Each row is a point. Each copy is the shape, with its points in the same order, turned, moved and blurred by noise. Some copies are also mirrored. Which?
In the rows, 128 means zero.

Shape (9 x 3):
[[ 86 188 119]
 [ 79 165  89]
 [148 147 173]
 [ 97 146 156]
 [143  86 102]
 [149  97 175]
 [142 137  78]
 [151 141  99]
 [182 160 164]]
Copy 1 (9 x 3):
[[136  75 110]
 [ 99  78  92]
 [167 160 134]
 [129 118 146]
 [ 86 179  91]
 [132 189 150]
 [109 140  61]
 [127 147  74]
 [188 172 108]]
Copy 1 is: mirrored
Copy 2 (9 x 3):
[[124 215 119]
 [ 84 203 118]
 [169 140 101]
 [147 173 140]
 [ 86 104 120]
 [161  97 129]
 [ 72 150  89]
 [ 98 151  79]
 [174 136  63]]
Copy 2 is: only turned
Copy 3 (9 x 3):
[[ 70  85 126]
 [ 69 113 147]
 [150  97  78]
 [132  91 128]
 [131 183 122]
 [185 128  91]
 [ 85 170 105]
 [105 150  94]
 [138 113  41]]
Copy 3 is: mirrored
Copy 4 (9 x 3):
[[ 75 182 151]
 [ 59 160 130]
 [167 162 152]
 [125 186 122]
 [131  92  99]
 [186 139 109]
 [ 94 100 142]
 [113 110 151]
 [172 143 181]]
Copy 4 is: mirrored

Shape (10 x 6):
[[148 118 141  78 157 142]
 [139 122 131 119 134 102]
 [ 97 185 124 123 140 103]
 [117 134 147 149 138 112]
 [157 108 153 132  65 157]
 [ 88 113 144 149 128 186]
 [103 140 147 145 159 109]
 [  8 129 138 115 131 113]
 [154 143 147  99 126 135]
 [150 139 102 144 142 140]]
Copy 1 (10 x 6):
[[ 98  87 132 102 150 148]
 [112 123 136  97 117 110]
 [149 134  74  85 103 122]
 [125 134 111 122 119  92]
 [122 156 178 162 115 153]
 [128 161 106 157 178 126]
 [123 127  94 112 128  88]
 [ 84 195  33 103 140 116]
 [123 103 136 116 117 151]
 [159 124 145  97 146 115]]
Copy 1 is: mirrored
Copy 2 (10 x 6):
[[143 114 147  86 118 107]
 [151 133 144 135 139 120]
 [108 183 104 137 132 131]
 [116 144 149 144 144 144]
 [162  85 134 134 105 198]
 [ 71  94 146 128 102 171]
 [103 153 155 140 150 129]
 [ 41 112  80 138 174 122]
 [153 133 137 100 114 144]
 [135 146 153 151  92 131]]
Copy 2 is: mirrored
Copy 3 (10 x 6):
[[153 124 130 156 186 157]
 [135 144 124 124 143 116]
 [ 83 155 167 119 120 152]
 [138 145 145 118 113 125]
 [184 153  71 117 116 167]
 [161  79 128 124  95 169]
 [133 128 175 126 118 127]
 [111  80 189  46 116 159]
 [145 155 129 148 153 157]
 [114 130 109 161 116 131]]
Copy 3 is: only turned
Copy 4 (10 x 6):
[[126 113  81 133 152 147]
 [128 106 140 129 149 118]
 [ 79 121 117  81 139  81]
 [108 125 150 118 138 116]
 [142 103 153 101 100 187]
 [ 78 155 133 144  87 152]
 [ 93 144 146 121 142  98]
 [  7 107 125 136 110  96]
 [132 122 109 104 149 142]
 [150 135 120 124 110 104]]
Copy 4 is: only turned

Shape (13 x 9):
[[112 234  98 103 160 125 108 119 117]
 [185 122 144  94 114 153 115 133 148]
 [133 129 117 140 140 119 115 117  81]
 [122 154 171  93 125 127 121 128 150]
 [120 119 154  94  80 122 166 217 160]
 [119 176 101 123  97 150 103 151 152]
 [141 132 122 155 141 160 109 200 139]
 [110 151  98 108 127 137 114 129 149]
 [142 109 109  93  67 188 249 150 140]
 [114 147 126 132 162 134 143 117 137]
 [185 132  95 152 153 111 116 121 149]
 [126 140 106 146 158 120 177 119  72]
 [108 146 100  82 168 127 127 126  91]]
Copy 1 (13 x 9):
[[180 177 121 140 203 113 178 119 132]
 [176 102 115 104 120 133  77 130 145]
 [103 120 113 119 156 106 126  96 124]
 [179 146 156 107 135 126 104 116 108]
 [171 189 108  91  49 105  80 150  99]
 [161 184 109 149 140 148 116 130 141]
 [107 177 118 121 109 118  96 165 171]
 [158 162 123 125 130 139 134  96 145]
 [164 115  57  97  35 182 146 157  74]
 [134 132 154 120 136 127 154 123 126]
 [136  91 122 160 129 109 122 118 179]
 [101 117 100 116 136  97 176 117  96]
 [144 150 110  84 156 105 166  95 131]]
Copy 1 is: only turned
Copy 2 (13 x 9):
[[ 89 159 151 116 203  67 160 110 138]
 [177 129 131 105 106 107 174 128  77]
 [118 132 132 100 120 101 105 142 135]
 [133 150 145 154 120 124 179 120 121]
 [147 171  38 158 103 151 189 124 121]
 [143 169 116 104 180 130 161  97 117]
 [165 193  84 124 149 116 117 147  92]
 [153 146 125 123 171 118 159 122 143]
 [143  51  22 137 147 165 177 119  78]
 [134 125 132 159 154 101 125 132 128]
 [184 131 124 116 133  59 110 102 115]
 [ 95  93 100 128 136  84  93 140 142]
 [109 123 127 115 158  84 153 172 161]]
Copy 2 is: only turned
Copy 3 (13 x 9):
[[159 160 154  63 106 170 111 175 192]
 [141  98 148 121 127 177 139 139  75]
 [129 170 128 135 126 130  92 139 130]
 [121  90 165 103 142 157 114 131 142]
 [ 42  77 133  68 160 118 146 152  92]
 [130 113 117  53  97 144 118 140 122]
 [149 123 123  70 153  96 115 156  83]
 [134 116 101  86 115 157 114 143 144]
 [ 51 138 101  81 165 171 224  86  93]
 [142 129 123 116 142 131 129 128 163]
 [171 129 117 147 100 126 142 163 111]
 [118 194 129 141 152 121 132 132 156]
 [127 158 119 113 162 172  98 166 163]]
Copy 3 is: mirrored
Copy 4 (13 x 9):
[[130 155 198  62 156 109  99 191  94]
 [154 135 106  98  79 111  68 114 117]
 [137 155 119 129 122 121 135 156  77]
 [162  93 135  84 126 143  94 138 121]
 [106 110 108  67  93 189 125  90 177]
 [ 97 133 171  79 126 107  99 111 116]
 [100 156 162 138  86 167  95 108 120]
 [114 136 147 101 148 107  99 131 126]
 [170 194  87  47 123 132 148  36 182]
 [160 145 151 125 142 126 118 145 127]
 [134 161 139 144  77  81 108 158 133]
 [164 194 129 120 135 130 170 159 108]
 [134 171 118 104 171 137 102 174 106]]
Copy 4 is: only turned

Shape (17 x 12):
[[171 125 129  64 101  71 130  72 120  91 138 105]
 [178 151 179 120 132 113 120 128 180  85  97 139]
 [142 139 132  90  82 135 101  85  89 172 150 108]
 [131 154 130 147 158 121 202 106  78 116 168  89]
 [158 105 159 152 103 135 155 166  80 149 111 137]
 [159  85  90 140 153 158  90 136 164 112 161 149]
 [119 160 117  54  76 138 158 127 165 162 106 154]
 [104 103 185 137 144 151 148 131 126 112 134  92]
 [120  81 185 153 166 107 194 128 147 133 154 132]
 [169 128 123  96 159 148  93 158  99 163 128 162]
 [168 103 177 129 115 143 204 111 121 130 158 120]
 [157 116 165 155 158 172 141  98 106 113  93  94]
 [135 194 117  60 117 161 104 141 156 109 126 208]
 [151 113 129 101  78  82 114  71 104 176 119 183]
 [130  84 118 112 112 141 183 162 165 166  91 201]
 [119 192 181 170  81  75 156 176 177 122  89 152]
 [131 126 133  90  84 173 191 115  97  79  94 144]]
Copy 1 (17 x 12):
[[130  86   7 137 128 128 159 110 141 144 163 127]
 [166 127  93 110 154 118 110 129 186 139 196 154]
 [165  98  65 148  81 191 180 142 124 134 137  94]
 [115 116 126 205 118 132 179  73  92 149 179 127]
 [189  83 149 128 115 118 135 115 103 116 146  94]
 [ 98  94 135 103  59 154  87 122 165 132 142 155]
 [145 135  72  92 138 179 159 183  87  94 168 143]
 [139  91 145 171 169 169 127 107 138 142 145 127]
 [106  74 169 123 172 144 157  76 131 142 183 120]
 [171 118 126  89  63 156 111 135 106 181 144 120]
 [146  62 125 151 139 157 148  86 113 108 214 111]
 [187  83 136 175 127 161 128  87 149 148 156 170]
 [151 203  73  73 103 176  95 148 117 123 172 140]
 [172  98  60  62  95 158 203 107 131 114 132  99]
 [142  95 152  38 137 149 134 134  85  83 158 154]
 [167 171 143 110 183  78 170 164 164  87 175 111]
 [170 112  76 150 150 158 109  96  74  73 152 153]]
Copy 1 is: only turned
Copy 2 (17 x 12):
[[ 99 183 124 142 138 161  49 114 102  94 120 159]
 [105 108 127 175 119 121  73 151 137 132 172 196]
 [ 87 184 127 108 132 188 132 134 103 153 115 138]
 [117 135 173  68 220 143  87 170 162 114 107 157]
 [143 139 135 104 163 132 185 170 132 104 143 185]
 [140  61 112  84 112 131 106 133  98 103 158 118]
 [ 71 152 106 170 111 182 132 123 187  90  99 138]
 [163 132 181 127 133 131 106 185 148 148 116 151]
 [145 114 230 108 138 112 116 154 170  84 148 170]
 [100  79 114 112 127 161 159 139  87 108 101 179]
 [130 150 186 108 152 173 112 193 153  88 159 171]
 [179 109 161 123 163 162 103 167 124 163 154 189]
 [ 42  74  92 191 122 159 122 141 124 102 110 123]
 [ 92 180 155 133 135 172 160  61  96 101 148 153]
 [140 105 139 152 112 143 177 127 181  57 127 155]
 [ 67 143 131 173 142  72 139 151 210 136 180 189]
 [147 140 121 193 182 173 120 176 153  92 106 144]]
Copy 2 is: only turned
Copy 3 (17 x 12):
[[122 144  74 128  80 130  46 107 106  43 118 114]
 [140 156  81 128  86 128  92 141 172 100 195 154]
 [107 152 162 150 118 112  85  83  89  72 141  71]
 [115 144 156  54 127 125 114 124  93  66  94 170]
 [114 136 134  94 116 105 163 121 163 114 122  86]
 [127 115  79 142 179 170 109 134 101 146 171 123]
 [140 203 119 150  62 137 105  55 101 145 147 113]
 [ 92 115 129 120 135  90 123  94 150 112 141 180]
 [ 98 144  84  94 144 118 176  92 146  77 136 186]
 [132 174 114 102 174 110 103 118 124 139 171  67]
 [142 113 125  86 108 133 156  80 133  66 139 146]
 [162 114 145 128 144  86 116 141 148  86 140 161]
 [149 215 118 127 118 181  51  88 143 168 179 109]
 [123 199 108 174 120 144 122  99 124  57 123  57]
 [147 189  71 138 117 138 186  73 134 164 131 115]
 [ 77 203 124 124  31 143 155 155 183 132 167 159]
 [172 135 134 116  83 139  94  72 154 127  79 135]]
Copy 3 is: mirrored

Shape (15 x 12):
[[173 147 159 100 179 196 140 181 115 127 109 164]
 [ 99 139 104  76  76 104 141 150 129 123 113 102]
 [121 114 135 205 127 151 183 131 169 145 154  75]
 [109 138  75 105  91 104 139 132 108 125 195 119]
 [188  71  97 110 199 181 134 162 159 160  95 200]
 [104 107 110  95 117 142 150 130 100 162 166 144]
 [162 118 139 178 159  96 154 113 158 144 156  44]
 [106 123 113 123 222 167  98 167 127 155  88 183]
 [167 130 129 123 174 151  96 183  86 164 101 165]
 [147  88 163 179 131 154 104 117 184 111 170  75]
 [ 98 147  97  37 110 126 153  75  92 126 147 138]
 [108 154 126 115  72  96 132  94 121 172 139 149]
 [171 154  79 105 180 211 112 149 161 160 124 158]
 [121 146  84 130  89 116 156  89 109  80 145 136]
 [160 107 113 125 170 206  99 160  82 165  66 134]]
Copy 1 (15 x 12):
[[109 111  77 150 182 148 163 105  75  81  82 125]
 [149 144 116 100 113 178  84 130 139 157 135 163]
 [148 141 135 106  35  94 192 121  92 127 108 114]
 [175 100 147 129  98 137  94  74 145 169 138 147]
 [140  67 124 147 170 155 143 159  13  66 108  97]
 [202 100 106 133 122 141 122  99 125 118 141 137]
 [116 136 135 144  60  73 184 150  89 167 152 133]
 [118 106 112  98 194 125 139 116  60  45 158 109]
 [111 100  91 127 198 156 164 108  76 117 145  93]
 [141 138 188 142  96  98 222 164 132 129 123 129]
 [193 119  90 148 144 125  44 116 156 137 120 161]
 [180 153 112 133 100 151  87 119 155 145 153  81]
 [155 135 135 147 191 121 134 103  27  95  82 114]
 [143 101 135 114  99 111  78 119 161 161  88 117]
 [148 104  80  80 211 135 178 138  61 124 116 104]]
Copy 1 is: only turned
Copy 2 (15 x 12):
[[141 144  66 129 158 119 194 110 236  93 136 119]
 [146 185 153 127 194 137  96  86 123  96 119 162]
 [100 141 122 173  48  88 100 115 133  81 111 129]
 [143 163 155 120 170 132  79 163 137 111 118 173]
 [148 163 109  90 127 115 229 132 222 143  83  57]
 [134 194 151 104 157 134 120 152 174  68 124 131]
 [ 78 100 131 152 107  63 101 121 104  91 111 107]
 [145 164  53  74 142 168 178 140 173 103 115  64]
 [158 108  97 105 179 153 181 135 204  85 103  73]
 [ 77 106 136 117  71  83  87 103 158 133 151 107]
 [141 216 158 100 211 128 130 159 124  81 169 158]
 [165 189 171 160 169 134  93 147 132  87 151 102]
 [199 147  89  79 126  93 195 135 197 121 141 109]
 [119 170 154 159 158 154 125 158 111 136 145 179]
 [153 113 127  97 143 170 220  94 193  69 134  86]]
Copy 2 is: only turned

Shape (18 x 12):
[[ 67 136 171 132 134 164 120 103 160 103 166 119]
 [161  54  84 165 173 141 114  92 126  61 115 139]
 [144 122  85  79 124 137 144 137 180 148  63 156]
 [102 135 109 166 154 141  83 149 152 147  58 164]
 [ 89 109 145 169 166 168 137  95 183 126  87 101]
 [146 133  95 137 164 146 127 117 146 142  96  81]
 [148 111 123 176  75 157 136 105  77 134 101 148]
 [113  94 162 120 113 156  81 120 126 157 126 120]
 [ 80 120  58  90 200 147 108 122 134 143 149 122]
 [118 123  59 119 133 157 123  82 138 136 150 199]
 [143 120  98 143 150  99 113 194 142 148 142  87]
 [145  58 124 127 149 104 174 101 215 178  99 129]
 [ 89 132  94 149 118 118 127 161 165 133 152 117]
 [101  74 171 181 170 142 133 205 133 185 141 123]
 [ 75  96 124 143 131 100 134  34 195 101  95 186]
 [161  90  78 165 129 224  49  90 127 153 129 116]
 [125  74 125 131 122 138  81 107 120 152 127 138]
 [157 188 145  94 186 133 129 156 191 155 135 123]]
Copy 1 (18 x 12):
[[ 93 133 148 143 148 124 149  91  97 195  56 142]
 [ 85 110 175 155 116 128  29  93 149 157 133  67]
 [146  64 136 144 162 138 134 165 116 100 148  85]
 [163  69 160 100 202 168  82 102 112 139 114 127]
 [101  62 135 122 156 140 113  76  85 198  96 100]
 [152  81 133 122 127 121  86 138  99 188 132  95]
 [106 113 138 143 145 197  91 147 172 192 163 150]
 [ 92 131 113 127 170 157  89 156 103 174  84 145]
 [158 122 185  93  93 130 103 143  94 132  60  83]
 [113  93 219 145 106 162 113 157 134 122 100 127]
 [164 116 113  76 135  73  77 137 134 154 120 130]
 [ 69  29  97 113 115 106 110 127  94 108 140 113]
 [151  97 135 104 134 101 130 119 155 152  77 141]
 [ 88 125 113   7 173 118  99 102 120 166 114 151]
 [ 83  48 154 196 123 169 113  61 112 106  78 132]
 [ 96  81 190 129 163 156  26 198 122 219  87 110]
 [ 96 114 128 128 146 163  61 155 121 150  92 137]
 [164 110 158 117 157  64 139 134  42 143 138 142]]
Copy 1 is: only turned
Copy 2 (18 x 12):
[[118 107 135 155 118 107  54 161 119 123 160 147]
 [139 218 140 146  80 147 162 136 111  83 120 185]
 [128 121 158 110 119 203 169 107 159 129 142  85]
 [152 161 152 165  92 165 122  94 181 187 119 125]
 [111 133 128 177  92 184  68 135 142 117 111 158]
 [140 123 159 117 106 199 133 143 129 149 102 174]
 [151 171 158 174 164 121 153 167 113 148  66 113]
 [101 115 135 175 137 116 139 152 140 169 144 151]
 [140  93 186 101  32 134 144 138 145 128 143 163]
 [156 154 202 151  67 128 157 168 122 116 150  87]
 [184  94 117 109 107 157 160 105  95 178 132 174]
 [105 114  81 166  79 225 163 142 103 113 136 102]
 [194  90 125 141 106 139 125 124 121 140 144 132]
 [123  84  97 188  88 125 128  69  78 193 104 156]
 [131 182  99 170  65 157 100 185 170  87 155  78]
 [135 152 225 208 121 154 175 161 127 158 138 201]
 [119 139 137 175 108 123 174 162 137 157 140 154]
 [121 103 156  79 103 197  93 117  92 191 175 125]]
Copy 2 is: mirrored
Copy 3 (18 x 12):
[[134 176 203 125 139  79 126 156 158 125 141 165]
 [192 118 141 131 105  82  89 102 133 219  86 107]
 [137 166 122 175 109 147 117  78  51 129 120 151]
 [163 130 143 180 145 172 149 137 112 178  97 185]
 [203 160 197 172 121 120  98 153 131 125 101 154]
 [170 102 137 142 104 133  90 135 104 110 106 153]
 [123 141 123 132 142 129 146 177 108 164  90  67]
 [122 139 144 165 138  71 161 155 127 121  89 152]
 [131  69 200 151  92 104 122  94 103 146 151 182]
 [ 84 130 192 128 123 122 108 104  71 198 112 135]
 [157  72 107 142 176 122 119  98 136 106 137 153]
 [173 156 177 184 148 116  87  51  88  88  65 118]
 [147 117 166 124 190 122 127 113 111 128 153 156]
 [139  97 156 225 194 117 133 130 186 104 124 124]
 [173 206 231 118 126 126 141  81  93 179  68 141]
 [128  88 140 163 129  62  85 199  77 188  65 154]
 [128 118 151 158 140  76 153 127 111 154  74 133]
 [109 144 125 149 122 148  73  92 146  83 129 210]]
Copy 3 is: only turned
